Each row is a point. The window is the flat piece filled in between its corners: a triangle in 3 columns, a solid with four corners in 4, and so on. A path goes straight from each point to the next, and from the last back to the first. After which points does the path pass through the window?

Window (4 x 4):
[[-51   8  24  -2]
 [ 23 -73 -17  23]
 [  5  44  32 -33]
 [-19  68  -2  16]]
Path:
(1): [-43  44  58  29]
(2): [-26  31  14  37]
(3): [-29  10 -33 -15]
(4): [-35   4 -12 -20]
(5): [-13  21  40  37]
(6): [-44   8  50  40]
(7): [-34   3  -9 -40]
(8): [-31  -7   2 -34]
(9): [-28 -15  58  14]
(10): [-13  26  55  41]
(11): [-38 -21  -7 -14]
(12): [-48  66 -37 -31]
(13): [-11  59  44  15]
(14): [26 33 44 19]
(15): [-25  33   8 -69]
(16): [-16  69 -29 -20]
Through the window after points: 4, 6, 10, 14

Window (6 x 6):
[[ -51  -35   51   19    7 -111]
 [ -18   65  -43  -10   17   25]
 [   1   38   32  -10  -24   -4]
 [ -39  -21    6  -22  -44   -9]
 [  39   40  -27   20    0    7]
 [  -2   44   -4   65   43   19]]
Path:
(1): [-30  29   1  97  -3 -50]
(2): [-40  32   8  43  -8 -19]
(3): [11 20  9  5 25 -5]
(4): [  5 -30  20  15  57  10]
(5): [  9  94 -28  28 -22 -17]
(6): [-33  39 -13  38 -56 -41]
(7): [-17 -18  27 -42 -15  12]
(8): [-10   7  22   0  34 -13]
Through the window after points: 2, 6, 8

Window (9 x 9):
[[   7   29   49  -12   20   46  -58    0   18]
 [  35  -40  -72   70  -29  -26   54   33   24]
 [-108   29   31   22 -109   -6   16  -29   31]
 [   3   -1   -7    0   93   -9  -59    7   -2]
 [  33  -22   77  -53  118   -9   -9   24  -31]
 [  47   13  -23  -40   66   15  -39  -51    4]
 [  69  -53  -29   48    0  -67  -12    3   13]
 [ -12  -21   38   -2   48   49  -46  -43  -26]
 [ -33  -28   27  -54    1   20  -42   15   -5]]
Path:
(1): [-23  18  28 -10 -10  14 -20  31 -53]
(2): [-25 -25  27 -20  11   8 -34  -3  29]
(3): [ 13 -34  14   1  22  13 -33 -13  52]
(4): [ 32   4 -10 -30  73   9 -39  37 -75]
(5): [  8   8  20  -3  24  20 -37  -8 -31]
(6): [  3 -45  21  17  41  19 -31 -22  74]
(7): [ 19 -19  26  -5  36   9 -30 -14  25]
(8): [ 19  16  19   9  20  -1 -41  22 -44]
(9): [ 14   4 -21  36 -11  15  -9   7 -23]
(10): [ 16 -20 -10   9   8 -10   4   4  40]
(11): [ 15 -28 -12  15  14  -6 -15  -6  33]
(12): [ 61   6 -30   9   7 -24  12  22 -60]
Through the window after points: 5, 7, 9, 11

Window (11 x 11):
[[ 17  46  18  -3  20  -4 -10  -5 -15  30  15]
 [ 12  -5  -8 -39 -26   8   0 -19 -19 -25 -24]
 [ 25 -37  31  23   9  30 -35 -17  96 -58  -4]
 [ 78 -53  73 -24  22 -33  19  34 -13 -58   8]
 [ 21 -57  49  19 -18  27  13 -15   3  18 -65]
 [-24  -8  12   0  38   5   9 -53 -11 -19  -9]
 [  3  -8 -23   3  42 -11  -3  -6  24  23 -28]
 [-30  22  34 -31  13   8  -6  19  71   8 -49]
 [-33 -46  18  11  20   5 -32   6   5   5  -7]
 [  1  -1  16  36  24   7  17  35 -11 -15 -21]
 [ 14  57  -9 -87  -8 121  56  12  33  86 -14]]
Path:
(1): [  6 -13  31 -24  24  26 -30   3 -45  24 -42]
(2): [ -4 -10   2   3  -6  -7  38  -4  43 -14  11]
(3): [-11 -34  31  43 -34 -22  23  14  42   8   0]
(4): [ 35  -9  14 -33  45  49 -15 -26 -11  14 -64]
(5): [ 30  10  29 -45  31  28 -13  19  -2  -1 -37]
(6): [-38 -13   9  16 -14  -9  59 -20  -1  29  -6]
(7): [ 30 -46  40   6 -12 -10  26  21  10  -2  -6]
(8): [ 25 -24  45 -15  28  11 -10  -4  -1 -24 -33]
(9): [ 13  19  26 -28  47  14 -52  -7  24  -8 -49]
(10): [ -3  -5  33 -10   1  -1  22  20  30   1 -10]
(11): [ 28 -52  29 -18 -32 -17  38  23  47  -6  21]
(12): [ 48 -18  50 -12  36   0 -10   6 -16 -45 -21]
(13): [ 30 -18   2   8  41  49  -9  -5 -12 -33 -27]
(14): [ 12 -37  39   0 -14 -32   6   9  17  -6  10]
(15): [-25  -3  31  10   9 -26  47  12  29 -22   3]
(16): [ 47 -19  10  -2  23  26 -77 -17  -7  -9 -45]
Through the window after points: 3, 7, 9, 11

Window (12 x 12):
[[ 32  16 -10  13  30   5 -78 -12 -40  -6  13   6]
 [-38  37 -24   1  -3  27 -30 -81 -29   2  57  18]
 [ 22 -10  -6  37 -51  -8 -23   4 -31  19  -5  35]
 [  4  -8  44   9 -21  44 -11 -27 -10  20 -15 -40]
 [-27  39   8 -19  38   2  44  10 -26  38  18   1]
 [ 51 -43 -69  29 -20   9 -17 -36  29  22 -15  -7]
 [-14 -31 -18  24  -4   7  52 -73 -22 -49  66  -7]
 [ 40   6   7  25  17  43 -20 -22  -9  12  16  70]
 [-96   8  11 -48  30   0  35 117  65 -38 -24  80]
 [-61  33  30  53  29  15  13  62  47  -5   5  29]
 [-28 -49  56  26  45  46 -50   0 -11 106  69 -52]
 [ 46  10 -24 -10 -39  10  33  38  45  -9  45  15]]
Path:
(1): [ -3  16  49  -1   6 -55   3   6  10  25   5   8]
(2): [ -4  13 -45   4  35  85   8  -4 -35  20  38  13]
(3): [  8  23 -27  47   6  85   4  28 -28   3  12 -11]
(4): [ -2   3  10  -9   2 -15  12  -6   2  20  24  27]
(5): [ -1 -32  27 -19  10 -32 -50 -33  18   5  16  26]
(6): [ 40   3 -68  51 -16  89  42  -9 -36  28  35 -34]
(7): [-31 -21 -34  44  24  58 -38  20 -28  10  15  28]
(8): [ -5  16  36 -15  -4 -22  20 -48  21   8  16 -12]
(9): [ -2  35 -16   3 -27 -66 -14 -66  43  49   1  16]
(10): [  9  -8  -4  10   5  38  -5  34  -5 -12  16  34]
(11): [ 34  11  31  42 -10 105  42  46 -50  14  22 -22]
(12): [-33  -5 -21 -19   6 -66 -43 -42  59   7  -5  23]
Through the window after points: 1, 3, 9, 11
